Each row is a point. The window is the flat piece filled in between its corners: a triangle in 3 columns, a solid with four corners in 4, and so on. A path goes straight from each point to the next, and from the last back to the first. List the points from which the path goes on through the window.
In the rows, 128 means zero.

Window (4 x 4):
[[181 131 179 119]
 [107  66 109 107]
 [112 194 127 156]
 [133 130 188 131]]
Path:
(1): [118 113 128 173]
(2): [153  59 135 150]
(3): [137  90 164  65]
(4): [142 182 208  91]
(5): [150 134 186 164]
(6): [212 124 167 169]
(7): [153 134 179  93]
(8): [ 99 183 146  91]
Through the window after points: 6

Window (6 x 6):
[[133 219 133 107 113 185]
 [153 107  88 138 147 114]
 [146  14 189 175 143 109]
 [140 142 106 193 148  94]
 [131  81  95 186 102 109]
 [ 77 171 154 104 137 140]]
Path:
(1): [126  52 159 189 166 148]
(2): [ 97 122 135 162 168 180]
(3): [114 158 129 106 113  95]
(4): [171  73 137 164 119  95]
(5): [138  62 119 171 163 145]
(6): [114 155  93 131 158 193]
(7): [158 210 110 132  93  77]
(8): [149  55 186 129 108  75]
Through the window after points: 2, 8

Window (9 x 9):
[[123 164 103 120 101  78 120 140 119]
 [ 76 123 116  65 116  92 107  98 144]
 [124 149 125 113  74 127 137  83 177]
 [181 176 132 162 201 182 147 143  83]
 [117 129  69  73  88 130 144 146 108]
 [ 90 153 127 121 106 162 113 158 142]
 [193 101 114 249 131 143  80 147 105]
 [160 146 139 104 107 124  80 124 134]
 [129 129 223 104 168 146 157 163 112]]
Path:
(1): [ 95 132 137 125  50 151  92  86 100]
(2): [121 131 108  93 113  79 118 144 197]
(3): [156 125 116  88 176 126 131 168 174]
(4): [118 145 151 126 122 146 119 147  82]
(5): [119 148 179 119 120 137 134 127  75]
(6): [142 135 138 107 157 103 137 176 175]
(7): [152 143 123 140 130 124 126 170 133]
(8): [126 160 160 148  95 147 116 116  80]
Through the window after points: 5

Window (12 x 12):
[[127 177 128 114 138 178 140  45 112 119 124 129]
 [ 75 152 115 113 150 163 182 114  96 115 118 151]
 [166 162 137 132 158 207 177 113 119 175 112 161]
 [117 170  72 126  86 117  95 114 135  98 147 173]
 [192 106 121 167  70  83  68  61  71  35 195 214]
 [ 92 175 110 124 130 133 215  93 149 167 137 127]
 [ 89 195 182  91 113   7 145 132 109  68  56 201]
 [ 61 148 116 170 122  70 132 110 121 154  89 147]
 [ 45 129 144 186 150  88 132 112 193 121 135 147]
 [139 158 167 123 164 162 130 121  81 156 178 120]
 [109 105 118 106 110 162 148  91 147 151 131 122]
 [180  96  68 121 212 141 141  53 149 164 151 175]]
Path:
(1): [102 140 117 154 137 112 151 103 155 124 117 131]
(2): [161 149 116 182 162 148 150 104 110 108 101 105]
(3): [ 82 134 152  85 123 101 149  71 125 149 160 204]
(4): [ 83 137 159 131 143 123 101  60  95 152 164 211]
(5): [165 151 107 139 120 132 164 135 113  92 135  99]
(6): [139 185 110 168 121  67 147 108  99  53 118 113]
(7): [119 126 131 113 108 130 131  81 123 138 158 203]
(8): [153 128 127 139 101  99  82  72  96  94 165 206]
(9): [154 122 122 166  90  92 150  96 100  34 150 148]
(10): [137 138 111 140 135 113 140 104 104  92 124 135]
(11): [112 139 145 121 122 141 120  91 124 138 131 194]
(12): [ 56 144 151 135 137 111 141 102 150 144 151 176]
Through the window after points: 4, 6, 8, 12

Window, 14 rows:
[[ 84 171 147  99 118 163 118 144 190 119 122 128  63 175]
 [128 174 110 138  82 122 157 107 173  77 158  97 124 118]
 [153 151 152 111  49  42 143 173 179 145 124 195 152 158]
 [ 95 131 177  88 150 106 192 107 151 191 119 133  58 135]
 [158 115 169 167 102 175 130  98 147 175 112 103 215  56]
 [154 168 103 157  62 174 118  96  76 191 185 121 159 128]
 [ 97 189  75 199  89 152 147 128  87 125 144 166  71 123]
 [ 72 135 114 155 147 123 126 113  86 188 164 107  79 152]
 [175 134  91 111  78 115 110  66 184 114 125 114 125 122]
 [111 110 168 132 182 163 153 125 148 197 182 141  92 136]
 [233 138 110 108 134 119 144 165  91 139  92  91 123 106]
 [159  88 154 151  97 140 118 109   7 171 168 132 109 111]
 [138 185 220 160 158 161 107  79 126 137  92 158 179 101]
 [ 91 163 134  59 170 181  96  94  78 142 104 182 159 149]]
Path:
(1): [150 178 122  93  87 111 117 119 122 168 163 146 136  71]
(2): [128 188 142 138 130 135 106 156 119 149 161 136 120  58]
(3): [118 131 147 149 116 164 151  87  96 169 121 135 140 175]
(4): [130 143 129 138 122 142 156 115 112 147 115 130 128 151]
(5): [125 180 164  69 150 138  85 113 119 167 146 168  82  57]
(6): [131 136 145 125 115 130  99 120  97 152 147 134 110  88]
(7): [141 136 146 185 121 167 184  90  88 159 141 144 130 180]
(8): [130 123 135 165 111 145 151 100 106 134 138 127 113 150]
(9): [139 173 128  94 101 123  94 132  86 171 154 154 114  70]
(10): [133 163 110 129 110 124 122 112 132 153 159 138 100 104]
(11): [133 141 109 157  84 148 137  98 117 121 111 137 125 155]
(12): [161 124 138 153 101 133 136  95 100 161 117 131 144 163]
(13): [143 152 124 117 117 122 138 135 115 160 173 131 126  52]
(14): [161 154 126 126  78 106  86 115 155 121 156 110  89  39]
(15): [160 139 114 114 117 136 146 106 139 138 111 123 133 161]
(16): [124 134 140 163 107 157 153 107 111 169 140 125 119 172]
Through the window after points: 4, 6, 8, 10, 14, 16

Window:
[[131 107  82 159  57 165 102 120  70 180 197  58  83 198]
 [138 141 109 168  42 151 170 161   7 182 184  43  89 118]
 [107 103 125 124 101  91 158  75 144 116 103  96 175 128]
 [ 44 145 119  77 147 130 101 107 114 141  98  90 162 103]
 [144 159 168 143 200 141 125 107 140 115 124  92 148 140]
 [ 90 149 134 106 151 170 166 106 167 131  84 176 130 137]
 [161 154  89  80 204  97 155  75 180 152  73 107 101 114]
 [146 208 197 143  45 114  73 110  94 146 145 100  71 157]
 [111 103 168  63 170  95 112 120  94 133  67 166 163 148]
 [149 141 214  67  61  99  66 166 129 149 217 122 146  84]
 [101 128  69 163  60 107 145 206  71 122 176  40  75 172]
 [143 196  77 115 175 105 134 102 152 148  87 152 204 133]
 [145 179 167  67  54 140 122 115  57 100 213  80  93 174]
 [164 128 172  70  40 163  58 158 100  95 125  90 146 108]]
Path:
(1): [132 151 127 133  96 138  66  92  46  85 166 129  81  93]
(2): [149 160 132 125  99 116  82 103  76 113 148 115  98 115]
(3): [122 141 163  96  81 123 158 146 150 186 139  35 163 189]
(4): [119 154 138 101  69 119 125 125 129 159 124  69 135 163]
(5): [126 131 112 106 146 115 119  97  52  82 171 168 121  77]
(6): [127 138 143 126 119 112  98 107  88 120 143 116 119 135]
(7): [118 152 152  94  87 134 118 132 114 171 108 100 124 166]
(8): [132 151 141  95 107 125 117 134 106 164 114  70 140 162]
(9): [147 127 118 121 123  85 104  97 109  99 183 164 116  86]
(10): [119 150 113 137 146 128 123 117 101 104 158 132 119 106]
(11): [121 154 128 108 105 117 145 125 113 162 140  80 111 163]
(12): [109 184 146  74  87 120 145 153 110 167 121  46 131 146]
(13): [145 105 134 145 118 140  80  81  78  92 178 155 104 156]
(14): [110 121 104 156  89 124 113  99  65  72 186 123 123 144]
(15): [146 182 155  62  65 139 132 179 105 200 152  24  79 181]
(16): [136 152 159 119  65 123 175 170 104 199 145  50 136 169]
Through the window after points: 6, 12, 14, 16
